Each row of a before or after table is a point. The points were changed in one or more steps. Then noise was added and the rows were shuffled. The steps act on how far a point lies along the listed directions, d1 being the first. Write out the steps. A step turns or swaps two directions, mirrors them in a line or flattens them onto one, adds a multiple of one to another, or multiplies one. Angles are multiples of 10 degrees, from the lower direction toward the higher: turns from -170 to 170, lines from 10 to 170 but not 90. Use the fewest steps. Two steps may share a direction if one is a turn and the other turns, adds or multiplies; they go together, in the order done. Otherwise the lowest direction goes first.

Directions:
(1): [-40 -14  15]
(2): [-20  34 -23]
Before (14 x 3)
[[-27  11 -13]
 [-11  -5   9]
 [ -1 -11  11]
 [  3 -20  13]
 [ 13  -6  10]
 [-27 -10   1]
 [  3  23 -21]
 [ 26  21 -22]
 [  4   9  -8]
 [-49  36 -21]
 [-20  17 -19]
 [-58  14  -8]
 [-27   7   8]
 [-13  -6   5]]
After (14 x 3)
[[ 29  -9  -6]
 [ 19   8 -21]
 [ 27   9   0]
 [-13  13   3]
 [ 60   1 -12]
 [  8  10  -7]
 [  5   8  -6]
 [  7 -29  17]
 [ 25 -21   2]
 [ -2 -11   6]
 [-15 -28  22]
 [-11  16 -13]
 [ 62 -18   6]
 [ -4  14  -3]]
Steps: turn d1 and d2 by 160 degrees

Directions:
(1): [ 20 -20  40  -5  35 -37  -3  21]
(2): [-32 -13 -32   1  35 -28 -19 -30]
(3): [  9 -60  11   0 -12  26 -18 -23]
(4): [-37 -22  12   1 -26 -25  46  -2]
(5): [-45   8  28 -14 -13   6 -42  20]
Before (11 x 8)
[[ 10 -60  29   2  15 -13  -4 -29]
 [ -8 -32   5 -22 -17  19  -2   3]
 [-54   7  31 -20 -10  -6  -9  18]
 [  2 -32 -23   5   5 -20  16 -13]
 [-31 -32  10 -18 -30  15  18   3]
 [  1  45  23  -8  18 -40  19  51]
 [ -5  36  24  -5 -10 -23  20  35]
 [ -6 -51 -26  -4  26 -26 -25 -16]
 [-30 -54   3   1 -22  24 -24 -29]
 [ 23 -11   7  -9  10  22  -2 -17]
 [ 49  35   5  16   3 -18  25  30]]
After (11 x 8)
[[-10 -13  22 -25  -1  11 -10  18]
 [ 12  -4 -33   7 -10   8   7  -8]
 [-28   8  -9  -2  32 -36 -11   7]
 [ -9 -15 -18   5   6   3 -11 -46]
 [-49   8  23 -16  -6   7 -25  15]
 [ -5 -21   7 -24   2   6  -8  12]
 [  9  -6   1 -10  13   9   6 -20]
 [ 24  -4  -8  13  35 -38  10  -4]
 [-11  -8  16  -2 -27  25 -10   3]
 [-14  -1 -57  -2 -26  19  -7 -12]
 [-14   2  13 -13  19 -32 -11   8]]
Steps: turn d1 and d2 by 90 degrees; multiply d3 by 0.4; flatten d4 and d5 onto the line at 80 degrees

Directions:
(1): [ 37   3  19 -38   8  50  24  -2 -43 -18  10   1  18  23]
(2): [ 22  25  20  26  48   0   4  22   3   9  29 -35  20 -45]
(3): [  5  11 -41 -47  19  15 -19  23  47  19  14  25  25   2]
(4): [ 13 -22 -42  -6  -1 -28  32  -2  -2 -58 -11  -3  27 -32]
(5): [ 36   1  26  -2 -46 -28 -28   1  20  -1   0 -27  48  21]
Before (13 x 14)
[[  4   1   7   0 -27   4 -13  -8  -2   4   0  -3  -1  17]
 [ -2  11  17  43  20 -23   0  10   0  12   0 -21  -9 -19]
 [-20   5   2  23   2 -12 -12   6  13   8   6  -6  -2 -15]
 [-12   3   9   4  -2   4 -14   1  -4  18  -4  -3 -18   0]
 [  5  -4  16  13 -27  -1  -3  -7 -11 -20  -8  -2   1  12]
 [ 21 -11  22  20 -15 -29  16 -11 -19 -24 -10 -28  20 -13]
 [-13  13  14  38  15 -17 -11   5  12  14   7 -12  -9 -20]
 [-10  14  10  11  15  14  -2  -3   0  26   5   5 -28   6]
 [-10   3 -12 -12   1  -6   0   0   5   4  -7   2  -3   5]
 [ -6 -18 -20 -21 -11  -7  -9   1   7  15  -3  20   6  11]
 [  5  -2   0 -15 -23   3 -11   7  18   5  -3   0  21   9]
 [ 22   2  33  12  12  17  32   6 -46 -33  10 -27  24 -16]
 [  5   8  -5 -18   5  19  10  -1 -13 -25   1   3  -1  -5]]
After (13 x 14)
[[ 29  19  42  22   9  -3 -10   8  -3   3  19 -33  26  -8]
 [ 34  27  41  24  26   0  -8  21  -2  21  19 -34  20  -4]
 [  5 -11  -5 -24  -7  28  25  -4 -22 -23  -7   8   6   5]
 [ -2 -32 -20 -22 -25  -9   7  -9 -13  -9 -15  18   5  17]
 [  1  -4   0  -8 -16  25   6 -15 -25  -6  -1   9 -18  18]
 [-30  29   7  22  59  22 -10  31  13  41  25  -2 -15 -34]
 [ -2  -5  15  11 -14  -6  -8  -7 -12   2  -7 -13  -9   0]
 [-25  11 -21   4   4  -8 -10   5  19  -2  -3  10 -20 -19]
 [ 16   9  23   6  -6   3  -6   6  -5  -5  16 -20  28   0]
 [ 14  21  20 -30  35  47  -3  10  -6  34  20   6   3  12]
 [ -6  -2 -10  -9 -10 -14  -1  -3   2  -5 -12  -2   2   9]
 [ -6   6   9  -9  -6  34  -4  -3 -13   2   0  23 -16  24]
 [ -1   0  15  37 -12 -30   1 -12   4   3  -9 -18 -12  -6]]
Steps: turn d1 and d5 by -110 degrees; multiply d1 by 1.6; multiply d2 by 1.6; swap d3 and d4
